Each wall is flat, endless, passes through zero and stands at right angles to its row. A trip goes straight from one point to another. Which walls does it cross, in order?
In the rows, 128 means zero.

Walls:
(1): [151 120 191]
(2): [139 112 106]
(3): [108  88 112]
(4): [ 85 127 124]
(5): [102 157  90]
Trips:
[127 137 158] to [105 129 165] => 4
[135 157 199] to [104 179 119] => 4, 5, 1
[127  73 102] to [154  62 120] => 4, 1
[ 71 106 132] to [ 86 140 115] => none
[107  92 181] to [117 133 149] => 3
[ 81 112  70] to [132 133 159] => 2, 1, 5, 3, 4
[118 108 148] to [157 162 124] => 4, 3, 5
[135 160 153] to [ 53 100 172] => 4, 3
[164 148 152] to [ 46 183 114] => 5, 4, 1
[ 87  69 160] to [ 92  86 146] => none

Walls:
(1): [137 102 146 151 138 177  80 143 116 139 150]
(2): [143 144 162 114 203 121 143  90 100 133  75]
(3): [135 164 111 117  93 106  76  98 132 167 169]
(4): [168  85 126 108  97 152  79 106 145  84 160]
(5): [109 172 167 128  74 186 169 168  91  64 169]
(6): [145 136 149 152 101  99 136 103 156 139 122]
Trips:
[ 66 123 113 110 159 101  97 112 154 188 170] to [109 171 133 201 160 131  94 142  99 106 149] => 5, 2
[130 156 123  82 161  97 176 101 146 155 138] to [ 96 150 110  72 135 149 151  50 107 141  92] => 6
[109 193 156 100 130 136 142 108 142 155 156] to [151 155 148 114  94 119 150  96 163 165 138] => 2, 5
[ 88 110 141  94  79 134 161 128 150 132 198] to [213 106 156 133 140 153 127 122 163 196 124] => 1, 5, 2
[109 101 132 138 116 101 176 128 143 111  97] to [ 80 125 110 133 115  98 140 147 159 171  78] => 2

Walls:
(1): [ 54 107 111 112 154 162 151 137 162 129 150 151 130 129 101  82 164  79
 144  83 119  63 150 126]
(2): [196 212 101 168 112  98 173  84 144 194 134 156 146  92 120  71 105 110
 150 163  89  96 129 146]
(3): [130 191 121 180  64 128 169  86 150 161  95 103 148  76 125  77 105 157
 140 106 180  84 130 172]
(4): [147  99 133 144 150 108 147  93 123 117 121 126  79 135 119 147  98 173
 213  96 159 116  88 140]
(5): [186 114 128 167 211 119 105  79 198 126 119 126  73 158 123 191 124 175
 137  74 115 177  57 106]
Trips:
[128 159 116  94  89 131 110 171 115  60 166 199 169 164 131  72 100 128
 175 143  68 126 153 124] to [153  97 166  91  92 173 100 103 161 115 145  93 152 144 156  89 171 189
 166 189 118 155 146 133] => 1, 2
[128 127  69 143 115 133 107 169 154  94 132 106 197 103 172 182 181  91
 163 149 102 104  93  69] to [122 125 101 119  96 153 127 150 153  66  85 133 133 106 168 161 179 151
 116 103 134 170 136 133] => 5, 1
[144 131 146  75 144 143 132  54 183 158 118 123  95  90 117 133  82  93
 134  83 169  94 140 153] to [112  99 197 151 131 137  74 175 156 138 108 143 168 132 133 148 149 180
  79  77  63 120 130  98] => 2, 4, 3
[121 144 172 125 137 101 128 114  90  73 105 145 103 156 162 155 132 168
 173 132 137 154 159 115] to [142 107 161  97 128 137 147 171 103 115  77 140  65 133 107 168 184 142
 121 156 138 100 130 162] => 5
[183 132 136 106 105 142  58 162  64 134  44 165 112 150 151 127 101 134
 109  79 144 103 141 169] to [202 110 158 126  81 126  71 109 112  84 142 138 116 107  98  88 147 174
  94 110 164 140  85 145] => 5
[151  51 137 188 180 126 132 172 137 167 140 127 147 102 101  93 170 146
 107 136  83  89 195 173] to [132 154 112 152 154  90  89 139  99 152 110  71 117 163  94  74 137 137
 190 140 180  47  99 119] => 3, 4
[168  87  93 148 122 146 178  98 137 127 131  91 132 159 142 107 164 101
 110 136 184 172 146  58] to [152  71 135 120 125 123 172 155 190 108 130 159 143  94  91 137 157 121
 130 146 105 159 112 144] => 1
[156 117 138  96 142 123 131 176 170 151 113 118 156  89 128 118 126 133
 100 136 164 165  90 149] to [165 120  90  77 111 123 106 151  94 138 162  69  85 160 127  95 113 114
 115 186 129 126 124  95] => 3, 5
[ 93 143 150 179 149 143 131  95 107 128 100 165 102 156 155 140 126 109
 174 122 174 132 104  46] to [122 120 147 141 199 102 121 133  64 111  93  61 143 124 101 178  99 150
 112 164 108 120 139  75] => 1

Walls:
(1): [125 155 130  54 127 193  91 109  94 141 232 169 101 119  66 184 138 116
 119 208 138 142 105 160 122 145 137 116  87 178 110 145 154  80  46  88
 182 154 101 147 117 158 135  89  79 187 130 137]
(2): [114 127  58 112 116 147 125 176  90 179  86 143 160 127 122 139 143  89
 152 103 132 111  86 142 106  71 126 146 145 124  91 220 119 102 112  87
 128 124 126 140 110 193 130  92 168 156 124 157]
(3): [173 166 122 110 115 106 137 129 190 163  64 128 120 138 126 137 101  93
 163 105 229 114 132 159 107 160  85 180  81 157 153 161 138 162 205 137
  62 148 132 122 144  94 135 110  67 109 114  65]
(4): [ 77 102 132  48  99 116 145  72 162 128 155 167  99 151 167 128  87  46
 128 116 131  89  91 172 105 215 125 123 102 101 168 139 204  88 141 142
 146 147 138 167 160 122 164 150 101  66 130 136]
(5): [128  56  57  64 141 139 109 182 100 115 129 111 147 107 103 116 146 106
 180  54 120 170 172  89 112 129 164 187  87 137  84  79  55 137 116 139
 167  89 140  94  76 114 153 132  94 119 110 176]
(6): [131 127  74 109 140 145  60 118 102 148  55 132 116 115 107 134 136 149
 122 139 116 167  63 151 155 122 176 122  89 146  82  68 184  99 112  90
 149 163 162 110 114 145 103  79 123 120 106 132]
(7): [127 159  89 157 127 153 134 128  71 150 138 146 152  28 159 112  83  93
 142 114 108  76  91 155 110 177 141  81  98 130 113 121 146 101 203 157
  87  74  99 165 145 137 103 119 141 124 114 154]
(8): [137 132 158 128 129 117  91 155  89 129 144 132 143  87  88 127 190 160
 105 182 102 145 172  90 145 147 166 168 125 101 150 147  86 139  74 111
  83 120  85 152 147 164 147 209 130 146 160  41]
Trips:
[ 88 133 121 104 108 139 108 136 104  93 116 131 125 151 100  98  92 123
 148 133 190 127 168 117 114 126 165 155 153 208 126 103 152 131 134 147
 148 126  41 127  83 159 175  95 145 137  87 113] to [153 118  81 107 160  85  99 161 135 128  92 116 144 104 122 124 153 193
 132 121 107  93 145 143 162 150 137 114 184 113  71  61 124 116  72 137
  78 159 134 119 130 123 143 120 132 151 162 116] => 8, 3, 1, 2
[163 106 128 150 161 105 114 166 100 119 133 128  79 117 144 143  49 116
 159 124  71 126 101  91  93 143 154 168  75 151 139 152 152  65 127 152
 189 167 136 110 224 129 135 120 134 148  66 134] to [118 144  89 182 156 136 140 148  94  91 143  75 164  80 165 159 130 117
 126 122 162 135 145 133  75 119 114 109 164 112 149 161 102 145 130 138
 149 120 131 134 140 162 160 119 137 121  54 117] => 6, 1, 4
[171 146 189 134 143 166  97 161 142 138  81 136  91 140 137 164 121 188
 178 156 169  54 164 147  98 108 143 109 184 151 186 124  89 126 150 146
 114  45  71 129 137 116 125 114 147 145  78 186] to [105 123 137 138 171 127 103  73 170 134 120 100 153  91  93 160 209 160
 132 122 142 190 188 124  91 124 203 131 104 104 107 133  64 144  60 109
 172 158  87 105 108 105 118  91 125 128 143  96] => 8, 7, 5, 1, 3, 6
[131 160 118 165  71 188 219  94  68 128 145 142 181 116 126 201 102 141
 128 107  73 147  38 155 147 172 146 125 116  45 158 126 126 174 102 128
  83 196 126 155 153 141 155 119  77 147 109 170] to [139 178  80 109 185 157 145 121 131 110 151 101 109 144  96  95 143 178
 125  56 153  94 177 188 103 132 115 145 178 161  90 128 170 145 129  61
  69  73  99 155 150 128 150 163 152 107 152 163] => 6, 3, 1, 4, 5

Walls:
(1): [ 85 137  33 112 150 136 137  92 125 168 122 245  98  57 140 176  57 153
 142 114 122 159 118 157 173 134 128 131 161 104 147  87  69 111 141 157
 151  91 115  99 144 176 167 148 121 171 108 146]
(2): [ 97 116 140 179  77  95 133 151 135 143  96 110 188 129 112  78 134  99
 107 138 113  35 143 155 119 157 208 141 112 107 146 103 135 165 112 139
 124 177 111  79 146 148 116 114 206 149 114 126]
(3): [123  92  85 116 170 163 142 128  76 163 160 124 143 131  79 142 188 129
  75 158 134  48 107 134  78 128 176 152  91 139 146 108 125 161 141 131
 113  49 112 139  98 138  99 155  90 120 127 113]
(4): [122 138 127 174  48 121 117 132 137 151 142 162 129 107 106 144 111 113
  84 105 126  97  81 154  98 150 158 135 162 137 123 128 136  84 119  67
 166  99 124 192 131  78 163 116 148 138 144 127]
(5): [212 165  97 207  62  54 120  78 119 161 155 140 105 156 128 117 122 126
 135  95 117 159 128  84 117 134 126 147  95 131 139  95  92 105 110 184
 158 122  85 159 129 165 127 133 156 137  62 126]
(6): [122 139 165  90 105 144 173 155 213 111 174 161 161  83 119 144 165 161
 157 146  92 138 126 147  56 100 161 167  93 156  99 178  76 112 141 120
 169  68 124 130 186 173 119 133 114 157  85  98]
(7): [133 126 167 155 144 177  95  76  84  87 154 164  94 129 102 131 129 100
 134 127 131 168 171 117 176 118 132  25 155 121 176 198  99  66  89  87
 156 144 126 174 135  72 121 106  87 124 108  82]
(8): [179 107 143 117 133  75 101 108 109 117 195  77 108  91 152 119 122 146
  97 196 141  92 154 160 160 152  93 136 121  95 167 165 126 112 184  71
 146 198 132 121 109 122 170 119 136 155 213 133]
Trips:
[150  90 206 123 186 161 154 139 135 132 146 183  98 130 144  43 142 119
 122 123 139 126 183 141  74 116 140 117 178  89 192  99 187 164 105 102
 136 175  69  81 177  68 208 159 110  88 153 116] to [115 140 167 179 165 134 150  89 157  89 146 155 119 183  85 121  92 125
 119 182 112 162 147  71 130 145 114 117 130 165 134  91 137 129 116  54
 166 210 170  83  63 136 111 171  90 150  79 170] => 2, 5
[142 144  69 143 106 110 159 147  72 112 109 163 110 110 115 181 100 122
 159  96 164 145 115 130 140 105 125 101 100 159 149 244 172 136 114 104
 127  80  97 138 174 121 174 172 170  82 109  97] to [114 117 157  94 138 117 163 110 170 120 194 101 153  91 125 158 169 148
 103 146  73  86  75 139  52 121 124 155 107  61 119 122 148  95  52 114
  89 141 119 158 123  50 170 120  86 137 150  82] => 3, 5, 1, 8, 7
[155 131 173 142 139 146 127 146 166 142 153 126  68 125  26 139 133 128
 173 155 108 141 185 113 147 123 148 132 198  84 138  99 138 142 173 175
 124 109  65 120 120  27 145 138 141 102 116 135] to [120 158  92 111 152  80 134 133  99  32 174 121 194 169  72  58  66 163
  89  77 121 113 170 114  68 137 151 176  89 105 138  73 116 136 103 125
 133 119  87 211 166  88 162 157  95 141 127 137] => 3, 2, 6, 7

Walls:
(1): [148 164 128 180 126 112 132 109 145  99  50 116 108  97 127 112 141  77
 167  99  68 132 150 106 143 190 146 174 153  88 111  99 185 101 108  84
 126 199  72 105 147 134 179 119 167 140 136  98]
(2): [143 124 152 127 123 168 131 126 115 128 127 142  85 122 126  95  99 156
 124 161 102 144  88 124  99 116 106 142 143 111 117  80 104 106 164 123
 129 135 136 200  50 102 156  85 171 195 169 105]
(3): [174 111 188 128 176 146 109  93 139 113 120  92 182 133 139 143  99 130
  72 128 151 107 143  34 127 138  82 116 136 114 115 135  70 108 129 176
 160 146 166 167 194 131  50 157 137 116 143  65]
(4): [124  99  77 126 151 138 111 150 113 139 181 154 143  90 138 101  94 160
 155  92 127  89 144 121 144 153 138 156 185  83 163 175 153 148 165 142
 182 125 174 115 149 179  80 126  88 122 129 198]
(5): [137 142  78 153  55  58 101 133 124 165 112 178 169 139 141 131  97 138
 105 129 172 159  76 132 237 109  95 151 150 140 104 130 125 116  98  81
 168 160  90  90 116 148 125  93 163 138 141  98]
(6): [167 148 135 145  99  66 191 115 157 157 158 160  89 152 147 116 128 130
 117 101 101 151 104 173 169 104 153 141 113 149 123 123 120 134  79 143
 117 162 125 143  57 106  60 126 154  66  77 160]
(7): [121 180  86 155 141 165 197 105 141 149 119 173 142  81 188 181 168 133
 129 161 102 157 169 179  90  69 154 121 102  68  96 113 136 136 146  55
 160  98  81  90 121 113 200 143 145  80  80 144]
Trips:
[147  37 175 130 140 221 101 134 212 139 172 117 151 122  89  95 117  73
 110 117 177 108  98 102 132 139  88 165 110  86  98  94 122 103 125 150
 137  96  90 101 148 111 181 130 111 123 157 128] to [133 175 119 121 138 186 111 120 126 117  97 177 106 159 137 146 118 214
 161 149  94  93  63 109 142 120  71  88 122  61 116 126 157  64 183 169
 140  83 134  89 159 126  64 105 180 127 134 112] => 4, 5, 7
[ 74 146 132 156  99 108 160 149 101 141 116  73 173  76 153 107 143 100
 110  99 131 199 127 182 110 142 154 125 141 141  77  99 149 153  91 110
 128  84 146 127 152 131 112 100 127 125  86 163] to [119 137 111 162  96  92 139 174 147 152 167 134 136 146 118 195  86 105
 217  66 151 108 176 115 104 138 163  77 163 124  68 158  79 131  85 115
 185 102 135 120 109 170 109 228  82 112 131 123] => 4, 1, 3
[100 156 119 120  40 134  90 162 142 132 116 124 128 114  99  93 185 139
 115 137 102 152 149 105 189 142 125 182 116 103 124 105 157 135 126 122
  46 143 100  92  68 145 117  75 171 144 129 135] to [127 104 122 158 116  72 159  59 143 154 177 126 150 134 124  82  67 138
 127 141 164 184 143 125 101 153 129 174 142 103 196 123 102 163 129 131
 130 129 144 143 171 119 119 121 134 144 109  97] => 4, 3, 1
